Rows are points. A path goes straight from each point to the next, and from the last back to the first. The post is the endless flat space through its rows: a point in 2 columns, a line in 3, a plane in 4, and so on, so that a path can go around it. How many times does the path go around the post? Going back the other way cancels.
(in the rows, 128 means zero)

Post (2 x 3):
[[149  94 121]
 [106 140 167]]
Path (20 x 3):
[[ 98 115 164]
 [156  79 132]
 [136 122 191]
 [134  96 153]
 [132 115 195]
 [197  91 118]
 [118 140 148]
 [ 42 170 154]
 [ 94 126 160]
 [133 100 114]
 [137 121 114]
 [150 140 152]
 [183  85 173]
 [158  60 138]
 [124  97 131]
 [147  60 155]
 [177 100 169]
 [169 122 153]
 [119 125 177]
 [124 102 138]]
Times around: 0

Post, 10 rows:
[[162 106 127 100 160 163  91 195 167  79 138]
 [149 130 150 129 153 172 103 124 147  53 145]
 [141 128 122 154  66 129 103 123 171 177 125]
 [141 146  92 101 155 149  75  80 145 126 116]
 [156 115 149  83 161 165  88 106 178 153 161]
 [135 144 131 118 127 165 118  91  16 164 133]
 [163 122 137  85 144 111 127 121  95 110  91]
 [167 156 175 114  36 141  87 122 158 179  83]
 [103 137 139  97 124 149  94 122  57 132 226]
 [130 160 148 176 117 131  59 105 108 165 109]]
Path (18 x 11):
[[ 88 142 129 104 181 179 120 106 101 142 159]
 [119 101 157  91 123 173  72 150 151 131 151]
 [177  69 101 147  98 111  96 163 165 102 107]
 [161 137 100  44 108 142  56  77 116 151 162]
 [140 117 145 111 117 154  57 122  93 152 101]
 [115 148 164 144 169 142  47 119 127 149  95]
 [126 155 141  89 137 104  78 127 139 124 131]
 [130 164 114  56  95 119  88 155 146 111 135]
 [104 142 164  58 120 177  98 126 125  72 149]
 [111  95 147  99 121 108  67 132 125 154 150]
 [107 129 154 147 142 171  75 187 188  96 116]
 [134 166 150 124  90 133  94 138 195 105  88]
 [164 161 149 130 156 148  78 172 140  76 138]
 [182 133 140 103 192 130  43  89 100 145 153]
 [149 108 121  88 142 173  62 109 122 128 170]
 [160 134 185 151 131 133  96 108  76 123 113]
 [176 129 120 100 100 137 127 140 136 151 143]
 [139 159 118  75 108 143  82 129 162 158 131]]
Times around: 0

Post:
[[ 96 144 106 113  72  92 142  98 123 145 189 108  79 125  95  87 162 134]
 [ 69 135 104 174  90  81 138 100 129 132 162 115 124 154 138  72  59  95]
 [102 121 157 133  86 128 157 114 179 113 137  94 112 102 149 117 202  94]
 [136 167 134 173 117 155  96 165 116 124 117  99 237 172 145 187 108  88]
 [136 149 164 126  95 137 130  99 164  98 160 114 102 184 133 115 171  50]
 [150 122 114  77 109 114 136 166 141 128 202 120 175 150 183  98 159  75]
 [108 159 106 137 185 158 136 114 104 142  80  96 111 185 131 134 183  80]
 [110 151 101 140 102 145 192 144 182  83 177 100  80 149 158 112 164 177]
 [ 93 143 116 133 137 177 120 142 120 170 193 112 120 142 145 105 152  93]
 [111 134 157 145 115 107 153 102 121 121 121 125 106 146 175 113 131 161]
 [128  87 104  98 127 167 145 110 197 125 196  95  81 162 134 120  69 123]
 [115 163 131 161  99 111 137  57  65  50 154 168 133 122 173 119 171  87]
 [ 53 118  74 100 137 142 122 126  84 101 159 116  49 180 142 128 100 125]
 [ 96 164 122  95 102 135 138 132 153 154 118 194 118 114 158  77 134 161]
 [108 174 112 143 161 100  78 161 145 169 139 107 145 100 147 117  78 145]
 [112 118 146 110 149  90 215 176 146 118 156 110 121 170 115 143 123 113]
 [146 172 113 181  80 141 115 131 160 128  98 199 106 128 191 130 140 127]]
Path:
[[116 162 109 152 127 163 159 161 166  85 130  92 129 163 141 107 177  95]
 [124 175 134 133 123 129 117 166 119 109 172 164 121 117 162 135 139  80]
 [109 189 175 156 112 142 189 149 193 112 119 152 120 137 134 161 144 114]
 [124 143 127 165 129 102 166  93 122 130 169 161  82 159 164 131 160 118]
 [101 113  80 118 150 156 168 167 149  61 183 158 111 164 140 143 135  87]
 [147 130  92 116  86 180 135 161 168  86 211 166 153 130 124 130 123  59]
 [100 152 117 146 107 114 210 139 157 110 107 131  96 162 153  94  71 168]
 [111 152 146  89 148 164 181 118 112 132 176 113 130 169 176 109 144 111]
 [120 186 139 123 121 103 144 130 149 143 156  77 152 167 141 127 145  74]
 [108 177  62 105 108  68 122 140 173  71 138 108  69 123 143 122 121  87]
 [127 171 134 103  40  71 118  49 171 164 139 124 119 177 101 105 119 160]
 [ 94 114 151 151 127 134 115  55 142 172 177 119 105 128 131 100 155 138]
 [134 136  98 128  72 211 146  82 116 200 171 176 139 194 142  46 144 156]]
Times around: 2

Post (17 x 18):
[[104 170 139 120 176 133  71 113 145 207 148  70 122 154 134 104 109 127]
 [ 72 123 115 118 177 123 163 143 103 151 108 100 158 109 155 128 193 193]
 [168 114 111 151 184 114  99 115  98 126 142 121 111 100 106 172 151 152]
 [ 71 118 150 122 119 127 145 193 161 176  47  73 134 122 177  94 149  92]
 [173 121  95 132 143 106 159 105 146 118 176 129  90 112 128 129 136 166]
 [157  92 154 168 163 137 148 100 101 163 156 122 115  74  99 136 141 213]
 [128 145 119 139 132 134 122  99 115 126 161 140 121 124  78 147 100 148]
 [106 127 156  69 159 106 119 115  99 176  78 106 124  92 163 158 165 199]
 [175 129  74 128 131 152  77  98 151 169 119  92 164 152  87  97  84 109]
 [125 163 106 133 190 153 108 125 189 193 107  89 144 150 120 120  42  91]
 [112 122 138 139 160 110 179 109  57 190  91 137 100 108 167 150 209 187]
 [106  97 111 121 178  84 126 124  70 169 134 133 122 121 142 123 124 191]
 [177 159 118 122 167 120 151 103 129 136 135  87 112 112  77  86 101  97]
 [181 148  90 137 161 182  90  88 149 123 161 140 127  95 111  73  61 102]
 [155 157 151 150 176 148  91 125 180 152  93 102 141 191 121  81  71 111]
 [ 69 142 109 137 128  77 120 133 179 172  57 116 181  91 153  84 144 115]
 [ 85  98 140  96 148  94 153 165 149 195  83 150 173 102 145 107 194 110]]
Path, 20 rows:
[[116 103  98 131 154 122 101 106 122 119  75 107 171 149 110 129  76 107]
 [110 120  78 107 196 126 126 150 143 123 111 120 114 191 138 109 119 112]
 [145 113 148  89 178  89 140 165 102 197  93  46  92 129  77 146 119 115]
 [ 86 179 100  84 192 125 157 164 138 174 144  49 109 136 152 171 144 113]
 [129  93 162 110 177 150 134 160 169 170  78 132 172  95 189  99 123 121]
 [110 130 120 171 128 133 121  91 126 124 138 106 177 132 118  97 101 152]
 [106 113  47 124 207 146 144  95 170 177 155  96 162 127 118  53  96 106]
 [125 130 121 101 178 150 138 174 130 176  89  85 105 125 142  70 128 131]
 [138 186 106 171 151 106 115 175 178 127  91  87  80 137 175 119 127  93]
 [124 149 126 179 149  89 109 148 137 116 113 153 172  90 110  84 150  52]
 [ 54 122  94 134 112 116 101 108 142 138  99 137 205  83 148 113 139 120]
 [116 111 123 155 177 101  78 143 153 130 167  93  87  53  87 190 140 101]
 [ 84 131 108 121 153 104  87 132 153 183 132  76 115 152 167  98 117 172]
 [192 117  97 187 157 119 177 111 119 186 135 144 134 121  83  85 124 118]
 [117 135 141 131 130  79 101 157  49  98 134  85 132 118 128  91 151 125]
 [106 167 113  87 185  87 146 120 131  97  98  76 129 145 146 148 103 145]
 [117 139 176 149 110 172  77  75 157 217 103 108 126  79 101 116 149 133]
 [101 160 100  58 134  50 132 120 163 190 136 118  97 164 140 136 124 141]
 [150 149 138 155 128 127 162 137 136 148 150  99 146 107 128  90 132 199]
 [155 121 106  61 115  96 176 123 113 152  62 141 160 103 179 138 143 138]]
Times around: 4

Post, 17 rows:
[[115 151 122 157 131  77 129 172  98 137 132 155 163 105 113 157 146 152]
 [117 156  70 129 142  88 126 157 107 168 156  91 164 105 163 136 103 122]
 [115 137 177 122 168 102 128 116  57 141 135 146 128 102 118 161 138  97]
 [ 98 154  94 129 106 150  87 131  78  65 116 153  58 145 131  84 158 110]
 [168 155 140 124 116 107 116 156 116 163 121  85  88 141 134 111  79 159]
 [116 127 133 102 116 130 155 135 106 159 177 134 167  74  85 158 147 193]
 [112 114 152 153 137 107 111 106 117 136 142 151 182 102  86 164 121  81]
 [ 93 137 167 138 161  73 175  75 116  49 103 112 128 136 164 122 115 115]
 [110 116 149 135 141 121 102  72  64  87  87 212 147 149 117 146 109 131]
 [ 69 101  87 115 135 131 128 138 113 131 111 132 103 152 147  93 172 155]
 [143 142 159 114 171 139  66 110 160 158 111 105 107  96 134 186 152 124]
 [121 109 114 109 122 141 170 141  86  95  90 143 136 114 100 118 137 149]
 [141  94 133 169 189  90 114  89 140 105 128 126 126 121 169 130 109  73]
 [146 129 111  69  71  55 171 139  98 134 125  96 106  86 122 125 200 214]
 [134 125 163  68 156 119 110 122 108 110 164 119 180 128  89 135 153 150]
 [163 127 101 116 139  78 144 112 147 173 114 134 120 131  84 125 145 161]
 [164 169 146 145 131 130 123 132 122 156 139 133 138 165 168 155 118 143]]
Path (22 x 18):
[[149 114 110 120 138 114 153 105 131  90 136  93 110  80 150 103 156 110]
 [ 84 153 176 140  97 122 106 121  69  19 204 130 150 108 138 129 163 162]
 [154 166 135 157 168 144 127  78  54 180 116 153  75 124 125 138 119 105]
 [190 135 170 118 151  51 163 123  94 171  68 147 119 118  72 144 138 145]
 [162  51  81  85 164 113 178 119 143 132 158 113 114  55 128 112 176 117]
 [200 152  97  96  93  46 141 144  97 189  67 194 111 121  38 187 161 133]
 [155 135 132  70 144  21  62  84  98 132 158 120 190 118 111 184 150 163]
 [148 139 114 179 123 133 106 101 100  92 172 131 120 119 110 117  99 162]
 [103 160 144 139 130 110 138 162 101 118 160  95  87 126 127 123 170 108]
 [123 201 150 147  81 102 109 139 127 188 156 181 151  93  51 204 135  91]
 [124 112 103  99 106 106  48 120 124 167 155 145 167 123 137 137 128 176]
 [ 93 139  68 108 160 145  98  54 113 151 151 134 193 152 191 129 123 154]
 [152 126 127 147 137 135 109 118  81  82  39 156  71 137 121 130 162 102]
 [121 117  97 134 120  70  73 122 154 114 144 125 135  86  87 157 123 158]
 [101  72 180 141 147  71 168  69 130 159 159 168 129 117  60 129 141 124]
 [119 227 169 102 140  91 114 159 123 156 181 145 182 145 131 179 139 179]
 [ 50 120  96  53 120  60 126  93 142 155 124 105 135  72 128 192 184 164]
 [144 151 107 121 144 150  81 150  87 150  88 172 139 153 111 188 151 211]
 [140  77 106 142 124 127 143 122  98 140 113 166  73  95  34 112 185 166]
 [142 133 152 119 138 100 175  97 134 136 178  94 119 125 108 149 165 120]
 [151  63 112  88 161  73 156  85 171 129 114 141  90 120  97 109 157 108]
 [181 119 115 144 165 107 110 147 109 152  74 209 101 159 108 111 123 123]]
Times around: 1
